Rows are points. Each copy is the shape, with its points in the same order, turned, moved and blurred by noise. Is it also mirrored, or only turned?

Shape (7 x 2):
[[ 48  -8]
 [-47 -34]
 [ -4  26]
 [-34 -46]
 [-14 -19]
 [ -2 -20]
 [  7  16]]
Copy 1 (7 x 2):
[[  6 -51]
 [ 41  39]
 [-27   6]
 [ 52  29]
 [ 22  10]
 [ 19  -5]
 [-16  -5]]
Copy 1 is: mirrored
Copy 2, 7 rows:
[[ 38 -28]
 [-57   8]
 [ 16  31]
 [-50 -15]
 [-16  -2]
 [ -9  -7]
 [ 16  17]]
Copy 2 is: only turned

Shape:
[[-25 -25 -22]
 [ 38  -8  24]
 [-29  43 -31]
 [ 17 -20  -1]
 [-44 -15  53]
 [ 14  19   7]]
Copy 1 (6 x 3):
[[  7  28  22]
 [  6 -46  16]
 [ 32  29 -40]
 [ 19 -16  33]
 [-62   6   1]
 [ 16 -15 -15]]
Copy 1 is: mirrored
Copy 2:
[[ 42   4  13]
 [-20 -47  -6]
 [ -9  49   4]
 [ 11 -26  -3]
 [  3 -14  73]
 [-25  -5  -7]]
Copy 2 is: mirrored
Copy 3 (6 x 3):
[[-32   0 -14]
 [ 31 -14  30]
 [-18  61  -6]
 [  8 -14   2]
 [-47  -7  62]
 [ 20  22  20]]
Copy 3 is: only turned

Shape:
[[ 29  76 -14  21]
 [ -9 -23  22 -14]
 [  7 -28 -14   4]
 [ 57  29  -6  20]
 [ 42  47 -24 -10]
 [ -2 -18  10   9]
 [-11 -34 -10   9]]
Copy 1, 7 rows:
[[ 15  79 -15 -20]
 [ -2 -28   5  17]
 [  2 -25 -28 -11]
 [ 42  35 -11 -38]
 [  3  47  -2 -46]
 [ 13 -16 -15  10]
 [ -3 -31 -35   6]]
Copy 1 is: only turned
Copy 2:
[[-52  65  -6 -61]
 [ -4 -17  24   1]
 [  4   4 -11   3]
 [  1  57  -4 -51]
 [-25  36 -24 -68]
 [ -6   6  13   9]
 [ -2  -4  -7  23]]
Copy 2 is: only turned
Copy 3, 7 rows:
[[-16 -52  30  44]
 [ -4  32   3 -32]
 [ 14   8 -30 -17]
 [ 28 -44  20   4]
 [-14 -61  18   5]
 [ 15  25  -6 -11]
 [  6  27 -35 -12]]
Copy 3 is: mirrored
Copy 4:
[[ 29  64 -14 -35]
 [ -6 -16  22  31]
 [ 19  -9 -15  37]
 [ 53  25  -5 -16]
 [ 19  25 -25 -40]
 [ 15  -2   8  37]
 [  8  -7 -13  54]]
Copy 4 is: only turned

Shape, 12 rows:
[[-12 -62   1 -14  17  -4]
 [ -4  17   4  16   0  13]
 [ 57   2  34 -42  22 -13]
 [ 31  -6  42 -27   7 -27]
 [ -5 -28 -24   7  38 -26]
 [ 14  18 -13  40 -26   9]
 [-20   8 -26  29 -46 -17]
 [ 48 -34   6 -10  33 -35]
 [ 60 -14  16 -25  13   6]
 [-31  32 -50   6 -33   6]
 [ 30  10 -16  -1 -35   5]
 [ 50 -33  34 -22  37 -18]]
Copy 1 (12 x 6):
[[-25   8  20 -29  63  10]
 [ 11  -4 -19  22  17   4]
 [ 63 -14  49 -21  28 -12]
 [ 28 -27  46 -17  18 -10]
 [-15  11   1 -10  62 -36]
 [  4  24 -15  35 -10  -4]
 [-32  16 -31   7 -23 -11]
 [ 19  12  56 -17  47 -36]
 [ 52  17  45 -11  31   1]
 [ -6  19 -68  -8 -11 -10]
 [ 23  28  -3  -3 -17  -1]
 [ 32  -5  65 -14  54 -14]]
Copy 1 is: mirrored
Copy 2, 12 rows:
[[  7 -34  36 -35  20  20]
 [-18  14   8   9 -15  -8]
 [ 23  49  13 -64 -15 -12]
 [  2  28  21 -63  -7 -33]
 [ 10 -17  -3 -13  41   7]
 [  0   7  15  39 -18 -30]
 [ -9 -37  -5  28 -22 -38]
 [ 39  22  16 -51  32 -12]
 [ 32  39  28 -40 -12  -4]
 [ -9 -30 -34  34 -40  -6]
 [ 20   6   9   9 -39 -24]
 [ 29  39  33 -65  24  -5]]
Copy 2 is: only turned

Shape:
[[-14  57  -2  37 -15   8 -12 -33]
 [-51  27  36  47  30 -42  64  16]
 [ -1  24   8  -4  -9  46   2 -13]
 [ 38 -27   0 -12   8 -42   0  40]
 [ 13 -46   5 -13  21  -3 -34   2]
 [ 20   5 -24 -20 -23  14 -26 -26]
 [ -4 -20  -9 -19 -33   3  -4 -23]
 [-42  42  53  42   3 -38  22  32]
 [  3 -10  -3 -45 -13  -8 -44 -33]
 [ 16  32  14 -20  23 -43  17  33]
 [ 12   2   8   2  48 -26  27   5]
 [  2  32  52  11 -21 -11   6 -27]
 [ -3  42  22  38 -22   0  12 -37]]
Copy 1, 13 rows:
[[-14  20 -34   5   9   1 -11 -75]
 [-49  15   8 -49  80 -20  33 -32]
 [-15  -3   7  15   1  35 -38 -31]
 [ 28 -18   5 -19  11 -31  -4  47]
 [ -6 -36  25  13 -16 -43 -34  21]
 [  4  -1  -6  19 -52   2 -16  -6]
 [-16 -21   7 -13 -50   0 -18 -13]
 [-33  22  -8 -56  74 -28 -10 -37]
 [-19  23   0   7 -66 -17 -22  14]
 [ 16  41   2 -22  39  -6   2  26]
 [ -3   7  28   6  24 -13  30  12]
 [  0  33  14 -37   7  -7 -19 -45]
 [  1  22  -4 -16   7  -2   0 -73]]
Copy 1 is: mirrored
Copy 2, 13 rows:
[[ 12  31 -25   4 -24   7 -36  27]
 [-22   5  -8  70  34 -37   6  61]
 [ -9   1 -18 -29 -34  16   6   9]
 [ 39  -7  37  10  33 -38  54 -31]
 [  7 -18  40 -16  23   8  12 -42]
 [ 14  12  -4 -37 -27   4  -6 -37]
 [-13  15   7 -10 -28 -15  -3 -42]
 [ -5  14  21  66   7 -13   8  67]
 [ 15  -6  37 -28 -32 -12 -19 -45]
 [ 43 -22  22  10  11 -49  30  27]
 [  1 -33  -8  15  36 -28  15   4]
 [ 14 -18   1  51 -45   3  -9  17]
 [ 10   9 -33  31 -26   9 -29  14]]
Copy 2 is: mirrored
Copy 3:
[[-30  42 -16 -43  40 -13 -32 -33]
 [-57  52 -52  35  25 -48  48 -15]
 [-13  27   7 -45  10  23   4 -11]
 [ 24 -23  21  35  19 -37  20  25]
 [-16 -35  46   9 -13 -16   0   4]
 [ 23   4  28 -38   2  -5 -25 -22]
 [ 17  -5   1 -35 -21 -18  -3 -21]
 [-59  49 -51  13  29 -42  16  30]
 [  8   5  47 -35 -30 -30 -29  -4]
 [ 10  45  11  32  27 -39  21  30]
 [-14  22  25  31  25 -34  37 -11]
 [-29  30  -8 -51  26 -47  12   9]
 [-28  33 -24 -52  43 -31  -2 -25]]
Copy 3 is: mirrored

Shape, 14 rows:
[[ 14 -15 -22 -19 -35  45  14  -7 -19]
 [ 24 -11 -13  22  -8 -26  16  37  17]
 [ 21  21 -25 -29  38  41  27  -2 -14]
 [  6  23  25  36  51  -2 -32 -17  29]
 [-18 -11  -1 -35 -10  22  18  49   5]
 [ 11 -19   4 -25 -36  26   6  21 -22]
 [-14 -24  -2  22  44 -15  30  30 -31]
 [ -5 -41  23  -3 -17 -13 -28  -4  11]
 [ 30  29 -10  15 -34  33 -41  45   5]
 [-25  41 -29 -30   4 -34  36   2 -26]
 [ 33 -20  18  28  13  44  16  37  51]
 [ 43   4   4 -41   3  -1 -24   1  25]
 [-26 -30 -20   8  38  -9 -22 -18  35]
 [ 10   1 -48 -50  -4  33 -39   0  54]]
Copy 1 (14 x 9):
[[  9 -28 -18  39 -13 -29 -27  16   4]
 [ 29  16  49  -2  21 -22  13   4  11]
 [ 50 -25 -27 -25 -28 -20 -47  -1 -12]
 [ 46  20  14 -23  -3  72   2   3 -11]
 [ 10 -15   5  -9 -30 -39  35  29  11]
 [-15 -26  14  13 -21 -24 -16  38  -1]
 [  8   4  11 -51  37 -17   2  27 -22]
 [-25  18  19  11  -5  26   5  36  33]
 [ 45   9  40  53 -34  -8  -6  49 -26]
 [-14   1  -6 -14 -11 -38  10 -50 -46]
 [ 77 -15  31  -6   3   7  16  46  34]
 [ 10  19  33  10 -53   0 -25  -1  28]
 [ 22  50 -22 -20   7  23  16  11  25]
 [ 40  34 -26  28 -66 -12  -4   8  43]]
Copy 1 is: only turned
Copy 2 (14 x 9):
[[-30 -47 -11 -41 -41  31  -7   1  15]
 [ 38  -2  29 -34  -1   6 -12   9  -5]
 [-17 -30 -10 -12  -7  74  34  36   0]
 [ 26  20 -51  15  47  23 -16  25   5]
 [-37 -36  35 -25   2  28 -22  27 -23]
 [-33 -35   3 -40 -27  22 -19  -7 -21]
 [ 39 -48  19   4  27  45  -2  -9 -33]
 [-16  -2  -3 -11  11   4 -44 -34  -2]
 [ -5  -5 -31 -86   2   5 -27  40 -10]
 [-13 -42  20  -4  15  -3  66   9 -18]
 [ 25   4   8 -15 -16  45 -64  51   4]
 [-30  40  -5 -29  -1  34  -3   6   3]
 [  4 -11   3  12  53  31 -19  -7  42]
 [-60  13   8 -50  20  34  -7  25  56]]
Copy 2 is: only turned
Copy 3:
[[-37 -40   3 -14  35  13  -2  19   3]
 [ 10  11 -15  37  30 -46  -4  23   9]
 [-44  16 -15 -13  12  18  21  69  -6]
 [ 27  79  29  12  22  18  17  28  21]
 [-54  -3   1  24  -9 -19 -25  18  27]
 [-43 -23  14  -5  16 -15 -28  12   1]
 [ -9  41 -41  31  -7  -6 -12  15 -31]
 [-11  22  27   4  34 -19  -8 -33  14]
 [ 17  -9  23 -12  30 -14 -43  50  53]
 [-12  -6 -16  -2 -53 -25  49  29  -5]
 [-23  28  15  58  63   6 -26  46  25]
 [-32  29  23 -20  42 -38  17  32  32]
 [ -9  57 -21  10  26  13  27 -24  38]
 [-46   9  -2 -28  43  -9  25  27  90]]
Copy 3 is: only turned
